Each wall is flat, endless, passes through zero and stands at right angles to its row. A trip goes straight from one point to another. Which walls does it cross, in order?

Walls:
(1): -0.40  +0.39  -0.23
(2): -0.53  +0.25  +0.20
(3): -0.25  +0.41  -0.53
(4): +0.01  -0.10  -0.02
(5): -0.22  +0.21  +0.16
Trips:
+0.10  +0.09  -0.53 to +0.03  +0.11  +0.40 -> 4, 5, 2, 3, 1
+0.04  -0.29  +0.01 to +0.33  +0.14  +0.00 -> 4
-0.51  +0.05  +0.02 to -0.49  +0.28  -0.02 -> none
-0.10  -0.12  +0.64 to -0.68  +0.31  +0.32 -> 1, 3
+0.44  +0.15  -0.02 to -0.11  -0.48  -0.05 -> 4
-0.30  +0.76  -0.19 to -0.45  +0.19  +0.14 -> none
-0.22  -0.18  +0.37 to -0.01  +0.27  -0.65 -> 1, 3, 4, 5, 2
-0.05  -0.34  +0.09 to -0.61  +0.06  +0.01 -> 2, 5, 1, 3, 4

Walls:
(1): -0.30  -0.13  -0.78  -0.20  +0.17  +0.21  -0.48  +0.18  +0.25  +0.06  -0.43
(2): +0.67  -0.26  +0.76  +0.38  -0.14  -0.40  -0.29  +0.15  -0.09  -0.45  -0.43
(3): -0.30  -0.21  -0.26  +0.44  +0.08  -0.59  +0.08  -0.09  -0.08  +0.09  -0.25
Trips:
+0.02  +0.19  -0.10  -0.33  -0.10  +0.02  -0.14  +0.58  +0.02  +0.19  +0.20 to +0.11  +0.08  -0.01  +0.53  +0.09  +0.28  -0.58  -0.65  +0.10  -0.73  +0.22 -> 2, 1
-0.14  -0.31  -0.49  +0.10  -0.18  +0.26  +0.27  -0.07  -0.12  -0.33  -0.21 to -0.31  -0.83  -0.11  -0.08  -0.06  -0.03  +0.12  +0.04  -0.42  +0.03  -0.01 -> none
-0.69  +0.17  +0.27  +0.13  -0.18  -0.21  +0.33  -0.73  -0.12  -0.31  +0.29 to +0.17  -0.19  -0.04  +0.01  +0.01  -0.49  -0.17  -0.01  +0.22  -0.14  +0.16 -> 2
-0.36  +0.23  +0.29  -0.13  -0.21  +0.23  -0.49  +0.20  +0.00  -0.08  +0.08 to -0.11  +0.51  +0.20  +0.00  +0.32  +0.12  +0.12  -0.08  -0.60  -0.19  -0.43 -> 2, 1
-0.07  +0.42  -0.20  -0.09  +0.39  +0.34  -0.18  +0.28  +0.19  -0.75  +0.41 to +0.72  -0.05  +0.43  -0.06  +0.28  -0.23  -0.29  +0.36  +0.18  +0.26  +0.42 -> 2, 1
-0.05  +0.04  +0.25  -0.24  +0.15  +0.16  -0.02  -0.06  -0.35  +0.10  +0.09 to +0.44  +0.47  +0.19  +0.56  -0.06  -0.20  +0.04  +0.77  +0.08  -0.26  +0.22 -> 2
